Each row of a before or after table is a point. The points were changed in one or more steps. Then noise was added and the rows were shuffled. The steps act on columns, c1 being the first. What was done? A step turns or swaps two columns, mirrors them in a line or flattens them onto one, adds a multiple of one to another, or multiplies or shifts one. Angles are multiples of 10 degrees, from the lower column toward the higher: turns from -170 to 170, lines from 10 to 170 but not 90. Use the fewest steps. Two steps may share a column if one is a turn and the other turns, adds or multiplies; they go together, in the order done. Otherwise the lowest column goes first.

Before:
[[-0.004,-0.042,-0.007],
[0.026,-0.103,-0.038],
[-0.048,0.019,-0.070],
[-0.014,-0.012,-0.006],
[0.006,-0.033,0.028],
[0.011,0.004,0.020],
[-0.058,-0.001,-0.066],
[-0.076,-0.014,-0.056]]
After (8 x 3):
[[0.030,0.104,-0.040],
[-0.001,0.036,-0.023],
[-0.076,0.045,0.032],
[0.008,-0.016,-0.011],
[0.004,0.004,-0.044],
[-0.049,0.029,0.064],
[-0.012,0.012,-0.005],
[-0.056,0.043,0.050]]
Steps: turn c2 and c3 by 140 degrees

Before:
[[0.011,-0.023,0.024,0.011,0.062,0.010,0.047,0.009],
[-0.069,0.011,-0.023,-0.014,0.037,-0.084,-0.027,0.027],
[-0.014,0.007,-0.050,-0.069,-0.024,0.020,-0.056,-0.047],
[-0.024,-0.006,-0.034,-0.071,-0.017,-0.082,0.062,0.007],
[-0.026,-0.015,0.084,0.006,-0.020,-0.029,0.045,0.008],
[-0.074,-0.031,0.017,0.039,-0.045,-0.055,0.060,-0.055],
[0.024,0.092,0.048,-0.019,0.023,-0.033,-0.044,-0.063],
[0.040,-0.018,0.058,0.043,0.017,-0.043,0.002,0.053],
[-0.012,0.022,0.002,-0.002,-0.016,-0.040,0.045,0.057]]
After (9 x 8):
[[0.091,0.023,0.052,-0.019,0.021,-0.032,-0.043,-0.063],
[-0.014,-0.024,0.086,0.006,-0.016,-0.028,0.044,0.009],
[0.008,-0.070,-0.023,-0.016,0.034,-0.085,-0.029,0.028],
[-0.024,0.010,0.020,0.010,0.062,0.009,0.045,0.010],
[-0.034,-0.072,0.016,0.040,-0.045,-0.055,0.062,-0.055],
[0.022,-0.014,0.002,-0.002,-0.011,-0.040,0.042,0.057],
[-0.006,-0.024,-0.035,-0.071,-0.017,-0.080,0.063,0.006],
[-0.023,0.039,0.060,0.045,0.015,-0.042,0.003,0.055],
[0.005,-0.013,-0.049,-0.066,-0.022,0.023,-0.060,-0.046]]
Steps: swap c1 and c2

Before, 8 rows:
[[0.012,0.033,0.005,-0.057,-0.030,0.047,-0.061,0.017,0.007,0.002,-0.028,-0.002,0.035,0.089],
[0.035,-0.055,-0.007,-0.023,0.055,-0.008,-0.001,-0.035,0.002,0.008,-0.042,-0.020,-0.058,0.059],
[0.062,-0.005,-0.040,0.023,0.088,-0.028,-0.019,-0.001,0.071,-0.061,0.085,-0.076,-0.065,0.052],
[-0.019,-0.055,0.070,0.039,-0.004,-0.077,0.034,-0.002,0.006,-0.012,0.031,-0.086,-0.015,0.014],
[-0.007,0.042,0.037,-0.059,0.063,-0.063,0.022,-0.020,0.025,-0.017,0.059,-0.052,0.036,0.020],
[-0.037,-0.029,0.050,-0.002,-0.006,-0.074,0.017,-0.044,0.055,-0.029,-0.040,-0.072,-0.050,0.010],
[-0.017,-0.029,0.014,0.070,0.000,0.009,0.011,-0.006,0.013,0.025,-0.045,-0.033,-0.040,-0.020],
[-0.029,0.067,-0.027,0.063,-0.016,-0.051,0.051,0.034,-0.012,0.002,-0.030,0.016,0.062,0.010]]
After:
[[-0.019,0.011,0.012,0.011,-0.024,0.010,0.029,-0.012,0.010,0.023,-0.047,-0.032,-0.041,0.006],
[-0.002,-0.018,-0.028,0.024,0.067,-0.048,0.065,0.067,-0.012,-0.001,-0.033,0.012,0.065,0.030],
[0.014,-0.070,0.037,0.003,0.007,-0.065,0.002,-0.045,0.022,-0.017,0.062,-0.052,0.037,0.011],
[0.082,0.008,0.004,-0.028,0.042,0.043,-0.070,0.033,0.006,0.004,-0.027,-0.003,0.035,0.016],
[0.000,0.021,0.051,0.008,-0.021,-0.070,0.012,-0.087,0.055,-0.029,-0.039,-0.070,-0.051,0.036],
[0.072,-0.021,-0.007,-0.008,-0.076,-0.009,-0.007,-0.069,0.004,0.007,-0.041,-0.020,-0.059,-0.015],
[0.007,0.031,0.067,0.015,-0.045,-0.076,0.045,-0.003,0.008,-0.010,0.036,-0.080,-0.017,0.021],
[0.070,-0.080,-0.043,-0.004,-0.048,-0.025,-0.007,0.002,0.071,-0.061,0.087,-0.075,-0.067,-0.040]]
Steps: turn c1 and c14 by -70 degrees; turn c2 and c5 by 120 degrees; flatten c4 and c7 onto the line at 70 degrees; multiply c8 by 2

Before, 9 rows:
[[-0.052,0.063,0.147,0.031,0.001,-0.025,0.002,0.002,0.001,0.023,0.035,-0.043,0.044,0.008,-0.002,-0.020,-0.024,-0.033,0.032,0.037,-0.005,0.011,0.013,0.078],
[0.104,0.069,-0.012,0.032,0.102,-0.025,-0.006,0.018,0.005,0.060,-0.007,0.017,0.045,-0.086,0.102,0.025,0.069,-0.017,0.041,0.039,-0.011,-0.033,-0.007,0.031],
[-0.049,0.070,-0.001,-0.042,-0.025,-0.039,-0.002,-0.006,-0.068,-0.019,0.013,-0.020,-0.002,0.019,-0.039,0.000,0.047,-0.023,0.060,0.057,-0.010,0.128,-0.004,-0.030],
[-0.027,-0.049,0.084,0.029,0.015,0.022,-0.062,0.045,0.005,0.035,-0.045,-0.013,-0.006,-0.018,-0.027,0.008,0.050,-0.009,-0.044,-0.080,-0.016,-0.058,-0.010,-0.023],
[-0.043,0.068,0.001,0.014,0.008,-0.031,-0.039,-0.001,0.017,0.013,-0.011,-0.032,0.010,0.019,-0.029,0.072,0.000,0.007,0.012,0.015,-0.016,-0.037,-0.029,-0.035],
[0.026,0.010,-0.056,0.012,-0.014,0.094,0.000,0.019,0.017,0.043,-0.006,0.019,0.042,-0.018,0.018,0.019,0.026,0.007,0.018,-0.057,0.020,0.039,-0.039,-0.013],
[0.033,0.082,-0.017,0.006,0.010,0.027,-0.007,0.018,-0.100,0.044,-0.034,0.017,-0.020,-0.025,-0.045,-0.025,-0.019,0.023,0.051,0.053,0.032,0.046,-0.025,0.016],
[-0.049,0.029,-0.057,-0.120,0.006,-0.027,-0.013,0.014,-0.007,0.036,-0.047,0.026,0.028,0.000,-0.037,0.095,-0.006,-0.011,0.051,0.040,0.024,-0.006,0.058,-0.025],
[-0.039,0.049,0.018,0.033,0.000,-0.038,-0.003,0.056,0.014,-0.083,-0.030,-0.010,-0.018,0.010,0.115,0.039,-0.016,-0.014,0.004,0.033,0.057,-0.029,-0.039,-0.016]]
After, 9 rows:
[[-0.044,0.047,-0.032,0.012,0.009,-0.031,0.023,0.002,0.017,0.012,-0.021,-0.064,0.006,-0.013,-0.029,0.072,0.002,0.007,0.012,0.041,-0.013,-0.007,-0.027,-0.038],
[-0.054,0.045,0.000,-0.043,-0.024,-0.037,0.002,0.050,-0.069,-0.021,-0.018,-0.042,-0.001,0.012,-0.037,-0.002,-0.002,-0.019,0.058,-0.086,-0.005,0.114,-0.006,-0.032],
[0.104,0.051,0.006,0.033,0.099,-0.023,0.016,0.070,0.007,0.061,0.086,0.034,0.045,-0.009,0.101,0.029,0.019,-0.016,0.039,0.048,-0.012,0.019,-0.004,0.030],
[-0.057,0.047,-0.120,0.033,-0.002,-0.024,-0.147,-0.027,0.001,0.023,-0.011,-0.089,0.045,0.035,-0.002,-0.018,0.005,-0.032,0.033,0.009,-0.004,0.035,0.013,0.077],
[-0.026,-0.038,-0.117,0.026,0.016,0.023,-0.045,0.052,0.012,0.035,0.018,-0.026,-0.004,-0.043,-0.027,0.008,0.046,-0.009,-0.045,0.013,-0.014,-0.099,-0.007,-0.020],
[0.031,0.055,0.006,0.008,0.007,0.026,0.025,-0.019,-0.098,0.046,0.025,0.033,-0.019,-0.036,-0.042,-0.031,0.022,0.023,0.051,-0.017,0.034,0.068,-0.025,0.019],
[0.026,0.008,0.045,0.014,-0.014,0.095,0.058,0.023,0.017,0.047,0.019,0.037,0.041,-0.008,0.022,0.021,0.017,0.008,0.019,-0.066,0.023,-0.030,-0.043,-0.011],
[-0.035,0.034,-0.014,0.033,0.004,-0.039,-0.021,-0.015,0.012,-0.084,-0.010,-0.019,-0.020,-0.031,0.119,0.038,0.056,-0.012,0.007,0.044,0.057,0.009,-0.042,-0.013],
[-0.046,0.021,0.038,-0.122,0.006,-0.025,0.066,-0.005,-0.010,0.031,0.002,0.053,0.026,-0.046,-0.038,0.094,0.016,-0.012,0.047,0.026,0.022,0.031,0.063,-0.027]]
Steps: multiply c2 by 0.7; multiply c3 by 1.3; turn c3 and c7 by -130 degrees; swap c8 and c17; turn c11 and c14 by 90 degrees; multiply c12 by 2; turn c20 and c22 by 60 degrees

Before, 12 rows:
[[-0.067,-0.016,-0.069,-0.030,-0.014,0.052,0.000,0.059,0.022,-0.015,-0.085,0.005,0.016,0.024,-0.048,0.002,0.024,-0.006,-0.020,0.001,-0.018,0.016,-0.034,-0.026,0.035,0.030,0.049,0.026,0.013,0.047,0.031,-0.029,0.001,-0.080,-0.019,0.007,-0.011,0.066,0.005,0.003,0.001,-0.049,0.049,0.000,0.005,-0.026,-0.053,-0.154,-0.026,0.057,-0.011,-0.029,0.028,0.037,0.003,0.003,-0.005,0.019,0.002,0.094,-0.062,0.011,0.065,-0.028],
[0.066,-0.023,-0.017,-0.025,0.016,-0.128,-0.040,-0.057,-0.020,-0.041,-0.035,-0.040,-0.026,0.007,-0.061,0.053,-0.080,-0.053,-0.030,0.007,-0.013,-0.017,0.027,-0.006,0.010,0.031,-0.023,-0.023,0.007,-0.015,-0.036,0.031,-0.049,-0.044,0.019,0.022,-0.030,0.066,0.028,0.035,0.026,0.003,-0.003,-0.015,-0.039,-0.029,-0.001,-0.028,0.016,-0.027,-0.027,-0.029,-0.059,0.037,-0.036,-0.134,-0.015,0.003,0.018,-0.002,0.017,-0.036,0.024,-0.058],
[0.023,0.012,-0.007,-0.015,-0.038,-0.117,-0.035,0.073,-0.026,-0.016,-0.003,-0.032,-0.015,0.019,0.040,-0.063,0.034,0.021,-0.079,-0.026,-0.080,0.075,-0.077,-0.045,0.115,0.050,-0.101,-0.015,-0.048,-0.035,-0.025,-0.022,0.016,0.032,-0.041,0.019,0.039,0.094,0.028,-0.013,0.010,-0.022,0.027,0.008,-0.032,0.035,0.013,0.045,0.027,0.013,-0.049,0.038,-0.022,0.001,0.031,-0.031,-0.030,0.048,0.097,-0.018,0.021,0.068,0.045,0.022],
[-0.031,-0.127,-0.021,-0.022,0.009,0.037,-0.060,-0.095,-0.061,-0.016,0.048,-0.080,-0.033,-0.014,-0.040,0.033,-0.029,-0.024,-0.022,-0.007,-0.009,0.034,-0.015,-0.027,-0.010,0.064,-0.006,0.063,0.015,-0.043,-0.001,0.022,0.002,-0.002,0.015,-0.021,0.020,0.003,-0.045,0.027,-0.025,0.001,0.071,-0.002,-0.038,-0.030,-0.047,-0.088,0.034,-0.021,0.018,-0.030,-0.038,-0.005,-0.038,0.008,0.072,-0.005,0.018,0.058,0.028,-0.003,0.021,-0.067],
[-0.019,-0.088,-0.038,-0.095,0.024,0.044,-0.010,-0.006,0.052,0.020,0.014,-0.030,0.043,-0.043,-0.036,-0.013,-0.031,0.040,-0.009,-0.005,-0.014,-0.010,0.002,-0.003,0.088,-0.036,0.033,-0.041,-0.023,0.052,0.019,-0.074,-0.043,-0.084,-0.006,-0.017,0.011,-0.021,-0.067,0.037,-0.018,-0.030,0.022,0.061,0.006,0.062,0.052,-0.047,-0.015,0.012,0.001,0.081,-0.012,0.095,-0.012,-0.008,-0.065,0.029,0.063,-0.007,0.012,0.004,0.036,-0.077],
[0.064,-0.015,0.013,-0.021,-0.022,0.000,-0.058,-0.062,0.038,-0.005,-0.053,0.008,0.043,0.032,-0.034,-0.044,-0.015,0.007,-0.038,0.007,-0.040,0.045,0.007,-0.088,-0.003,0.030,-0.049,-0.030,0.033,0.033,0.035,0.056,-0.109,-0.022,0.031,0.000,-0.060,-0.025,-0.040,0.024,0.008,0.050,-0.018,0.001,0.007,0.074,0.007,-0.019,0.008,0.048,-0.091,0.035,0.017,0.030,-0.060,-0.040,0.008,0.017,-0.004,0.012,-0.021,0.021,-0.007,-0.002],
[-0.027,-0.015,0.015,-0.002,-0.011,-0.050,-0.008,0.015,-0.074,0.027,0.023,-0.019,-0.016,0.039,-0.016,-0.017,0.021,-0.032,-0.041,-0.024,-0.092,-0.025,-0.019,-0.036,-0.023,0.015,0.016,-0.052,-0.031,-0.043,-0.024,-0.050,0.007,-0.018,-0.012,0.054,-0.020,-0.011,0.031,0.040,0.023,-0.044,-0.005,-0.028,0.004,-0.008,-0.036,-0.085,-0.057,0.005,-0.009,0.000,-0.007,0.040,-0.040,0.009,-0.020,-0.040,-0.031,0.041,-0.028,0.002,-0.032,-0.026],
[0.018,-0.004,-0.003,-0.017,-0.033,-0.006,-0.046,0.053,-0.069,0.008,0.078,-0.011,0.041,-0.010,0.053,-0.037,-0.024,-0.065,-0.084,-0.019,-0.073,-0.024,0.021,0.094,-0.024,0.055,-0.058,-0.003,0.060,0.056,0.069,0.040,-0.004,0.038,-0.031,-0.009,-0.006,-0.007,-0.029,0.114,0.002,0.030,-0.026,0.050,0.031,-0.042,0.025,-0.039,-0.025,-0.017,-0.068,-0.086,0.019,0.025,-0.038,-0.074,0.012,-0.021,-0.017,-0.021,0.012,0.036,0.004,0.006],
[-0.021,-0.007,0.002,-0.065,-0.019,-0.063,-0.071,0.043,-0.016,0.009,0.014,-0.011,-0.005,-0.010,-0.027,0.097,0.012,-0.005,0.021,-0.018,0.026,-0.068,-0.067,-0.002,-0.029,0.017,0.069,-0.019,-0.044,0.064,0.001,-0.051,0.035,0.019,0.032,-0.019,-0.009,-0.022,0.010,-0.035,0.075,0.062,-0.036,0.006,-0.017,-0.001,-0.016,-0.026,0.047,0.060,-0.014,-0.006,0.007,0.027,0.042,0.021,-0.023,-0.006,0.017,0.009,0.023,-0.010,0.052,0.045],
[0.095,-0.117,0.024,-0.029,-0.002,0.067,0.031,-0.002,-0.047,-0.040,0.001,-0.060,0.030,-0.068,0.036,-0.036,0.125,0.054,-0.069,-0.023,-0.003,0.024,-0.036,0.018,0.066,0.007,-0.047,-0.012,0.076,0.043,-0.032,0.027,0.026,-0.014,0.024,0.061,-0.004,-0.076,0.001,0.033,0.050,-0.012,0.014,-0.005,0.035,-0.025,0.018,-0.033,0.041,0.004,0.038,-0.023,0.034,-0.012,0.037,-0.020,0.027,-0.015,-0.007,0.026,0.002,0.091,-0.007,-0.058],
[0.030,0.032,0.020,-0.013,-0.013,-0.014,0.040,-0.006,-0.047,0.011,0.002,0.017,-0.045,0.037,-0.029,0.075,0.021,0.108,-0.011,0.033,0.004,-0.013,-0.079,0.017,-0.034,0.074,-0.040,-0.006,0.010,0.085,-0.049,-0.001,-0.039,0.057,0.019,0.072,0.028,0.018,0.019,0.010,-0.038,0.038,0.072,0.031,-0.014,0.008,-0.047,-0.051,0.000,-0.034,0.068,-0.036,-0.029,0.010,-0.016,-0.049,-0.016,-0.057,-0.014,0.065,0.000,-0.033,0.021,-0.005],
[-0.083,-0.008,0.039,0.047,0.065,-0.010,-0.009,-0.118,0.010,-0.027,-0.006,-0.046,-0.063,-0.003,-0.061,0.005,0.054,-0.013,-0.123,0.037,0.065,0.021,-0.031,-0.106,0.020,-0.006,0.091,-0.044,0.070,-0.001,0.080,-0.088,0.007,0.033,-0.009,0.022,0.089,-0.020,-0.039,0.028,0.042,0.013,0.051,-0.060,0.096,-0.026,-0.006,-0.001,-0.028,-0.072,-0.057,0.042,0.003,-0.022,0.030,-0.066,-0.029,0.021,0.019,0.038,-0.059,0.043,-0.030,-0.051]]
After, 12 rows:
[[-0.029,-0.126,-0.018,-0.025,0.007,0.042,-0.059,-0.091,-0.064,-0.013,0.049,-0.079,-0.031,-0.010,-0.046,0.035,-0.031,0.036,-0.023,-0.009,-0.012,0.032,-0.017,-0.025,-0.008,0.065,-0.001,0.060,0.018,-0.040,-0.005,0.025,0.005,0.001,0.011,-0.019,0.021,-0.002,-0.043,-0.016,-0.021,-0.002,0.070,0.000,-0.044,-0.031,-0.047,-0.088,0.034,-0.023,0.018,-0.029,-0.038,-0.004,-0.039,0.007,0.070,-0.008,0.016,0.058,0.030,-0.005,0.021,-0.068],
[-0.085,-0.011,0.040,0.048,0.059,-0.015,-0.005,-0.122,0.010,-0.028,-0.001,-0.043,-0.062,0.000,-0.057,0.008,0.055,0.025,-0.124,0.036,0.060,0.024,-0.039,-0.090,0.024,-0.007,0.091,-0.045,0.069,0.001,0.078,-0.088,0.007,0.032,-0.013,0.026,0.091,-0.022,-0.038,-0.026,0.039,0.012,0.050,0.016,0.094,-0.030,-0.002,-0.006,-0.022,-0.072,-0.060,0.040,0.007,-0.022,0.031,-0.072,-0.028,0.021,0.017,0.038,-0.053,0.045,-0.033,-0.053],
[-0.018,-0.092,-0.038,-0.097,0.021,0.046,-0.009,-0.003,0.050,0.020,0.011,-0.031,0.039,-0.044,-0.035,-0.010,-0.031,-0.010,-0.010,-0.004,-0.014,-0.008,0.007,-0.011,0.088,-0.038,0.033,-0.043,-0.021,0.053,0.016,-0.073,-0.045,-0.085,-0.007,-0.016,0.007,-0.024,-0.072,-0.063,-0.021,-0.025,0.023,0.000,0.006,0.063,0.056,-0.043,-0.013,0.014,-0.003,0.081,-0.018,0.092,-0.011,-0.012,-0.062,0.030,0.066,-0.006,0.008,0.005,0.041,-0.069],
[-0.027,-0.013,0.014,-0.007,-0.011,-0.047,-0.010,0.017,-0.074,0.031,0.026,-0.010,-0.020,0.043,-0.009,-0.014,0.019,0.049,-0.040,-0.024,-0.093,-0.021,-0.016,-0.026,-0.017,0.016,0.017,-0.054,-0.030,-0.039,-0.020,-0.045,0.005,-0.022,-0.010,0.054,-0.021,-0.009,0.033,-0.025,0.025,-0.041,-0.008,0.003,0.005,-0.006,-0.033,-0.084,-0.055,0.007,-0.006,-0.001,-0.007,0.039,-0.039,0.011,-0.019,-0.045,-0.032,0.040,-0.029,0.004,-0.030,-0.028],
[-0.069,-0.015,-0.066,-0.031,-0.010,0.055,-0.004,0.057,0.020,-0.015,-0.085,0.002,0.019,0.027,-0.054,0.001,0.025,0.006,-0.019,0.005,-0.016,0.014,-0.035,-0.028,0.032,0.027,0.049,0.032,0.011,0.048,0.032,-0.029,0.002,-0.073,-0.016,0.003,-0.010,0.066,0.007,-0.001,-0.001,-0.050,0.051,0.006,0.008,-0.027,-0.053,-0.151,-0.023,0.053,-0.010,-0.033,0.028,0.038,0.005,0.005,-0.005,0.020,0.002,0.089,-0.058,0.013,0.060,-0.026],
[0.015,-0.008,-0.007,-0.018,-0.028,-0.006,-0.046,0.056,-0.066,0.006,0.081,-0.010,0.038,-0.010,0.053,-0.033,-0.028,0.131,-0.088,-0.011,-0.071,-0.027,0.018,0.082,-0.020,0.055,-0.057,-0.003,0.057,0.054,0.069,0.039,-0.009,0.039,-0.033,-0.016,-0.004,-0.010,-0.033,-0.096,-0.006,0.032,-0.026,-0.020,0.034,-0.040,0.024,-0.042,-0.028,-0.016,-0.066,-0.090,0.021,0.023,-0.039,-0.078,0.011,-0.022,-0.021,-0.020,0.014,0.037,0.008,0.007],
[0.099,-0.118,0.020,-0.029,-0.003,0.067,0.027,0.002,-0.050,-0.040,0.002,-0.062,0.032,-0.068,0.038,-0.039,0.126,-0.029,-0.073,-0.027,-0.003,0.024,-0.036,0.016,0.062,0.008,-0.049,-0.016,0.076,0.044,-0.033,0.022,0.025,-0.014,0.022,0.059,-0.004,-0.070,0.000,-0.061,0.049,-0.013,0.013,-0.001,0.035,-0.028,0.018,-0.035,0.044,0.003,0.037,-0.024,0.031,-0.013,0.041,-0.023,0.023,-0.015,-0.009,0.024,0.003,0.095,-0.006,-0.062],
[-0.018,-0.013,0.007,-0.065,-0.023,-0.065,-0.069,0.043,-0.014,0.006,0.015,-0.005,-0.006,-0.015,-0.030,0.095,0.013,-0.020,0.021,-0.017,0.027,-0.071,-0.067,-0.008,-0.031,0.015,0.069,-0.016,-0.045,0.062,0.003,-0.053,0.033,0.019,0.032,-0.018,-0.008,-0.022,0.011,0.042,0.076,0.065,-0.036,0.000,-0.013,0.001,-0.014,-0.026,0.047,0.064,-0.016,-0.002,0.011,0.030,0.041,0.020,-0.022,-0.010,0.018,0.006,0.025,-0.008,0.052,0.044],
[0.023,0.009,-0.006,-0.014,-0.035,-0.118,-0.032,0.073,-0.027,-0.010,-0.001,-0.031,-0.009,0.017,0.039,-0.065,0.032,-0.026,-0.078,-0.028,-0.078,0.074,-0.076,-0.051,0.112,0.051,-0.104,-0.014,-0.048,-0.033,-0.020,-0.023,0.015,0.031,-0.038,0.018,0.038,0.093,0.030,0.005,0.013,-0.021,0.029,0.007,-0.033,0.034,0.010,0.047,0.029,0.016,-0.047,0.040,-0.020,0.004,0.030,-0.026,-0.033,0.050,0.093,-0.015,0.019,0.065,0.044,0.023],
[0.026,0.029,0.019,-0.014,-0.014,-0.016,0.036,-0.006,-0.041,0.011,0.007,0.014,-0.047,0.034,-0.026,0.074,0.014,-0.083,-0.005,0.026,0.008,-0.010,-0.079,0.019,-0.037,0.076,-0.045,-0.001,0.015,0.087,-0.049,0.004,-0.036,0.056,0.022,0.075,0.032,0.016,0.027,-0.060,-0.034,0.041,0.072,-0.001,-0.010,0.005,-0.050,-0.050,0.008,-0.033,0.067,-0.031,-0.022,0.010,-0.020,-0.049,-0.015,-0.062,-0.012,0.065,0.000,-0.033,0.018,-0.007],
[0.062,-0.025,-0.018,-0.022,0.014,-0.124,-0.041,-0.060,-0.022,-0.043,-0.035,-0.042,-0.027,0.008,-0.064,0.051,-0.081,0.065,-0.028,0.009,-0.015,-0.016,0.026,0.001,0.017,0.029,-0.023,-0.025,0.004,-0.014,-0.035,0.033,-0.049,-0.051,0.018,0.020,-0.029,0.067,0.025,-0.014,0.025,0.000,-0.002,0.005,-0.042,-0.030,-0.007,-0.029,0.015,-0.022,-0.023,-0.033,-0.057,0.038,-0.043,-0.135,-0.013,0.004,0.017,-0.009,0.021,-0.038,0.022,-0.060],
[0.062,-0.023,0.011,-0.016,-0.023,-0.003,-0.058,-0.069,0.035,-0.005,-0.059,0.005,0.040,0.029,-0.035,-0.046,-0.015,0.013,-0.041,0.006,-0.036,0.044,0.006,-0.081,-0.003,0.032,-0.047,-0.030,0.035,0.035,0.038,0.061,-0.109,-0.017,0.029,0.002,-0.061,-0.023,-0.042,-0.021,0.011,0.048,-0.013,0.013,0.003,0.066,0.013,-0.018,0.007,0.048,-0.092,0.037,0.017,0.034,-0.064,-0.037,0.005,0.011,-0.004,0.012,-0.026,0.027,-0.004,0.001]]
Steps: multiply c40 by 1.3; turn c18 and c40 by -150 degrees; flatten c24 and c44 onto the line at 170 degrees
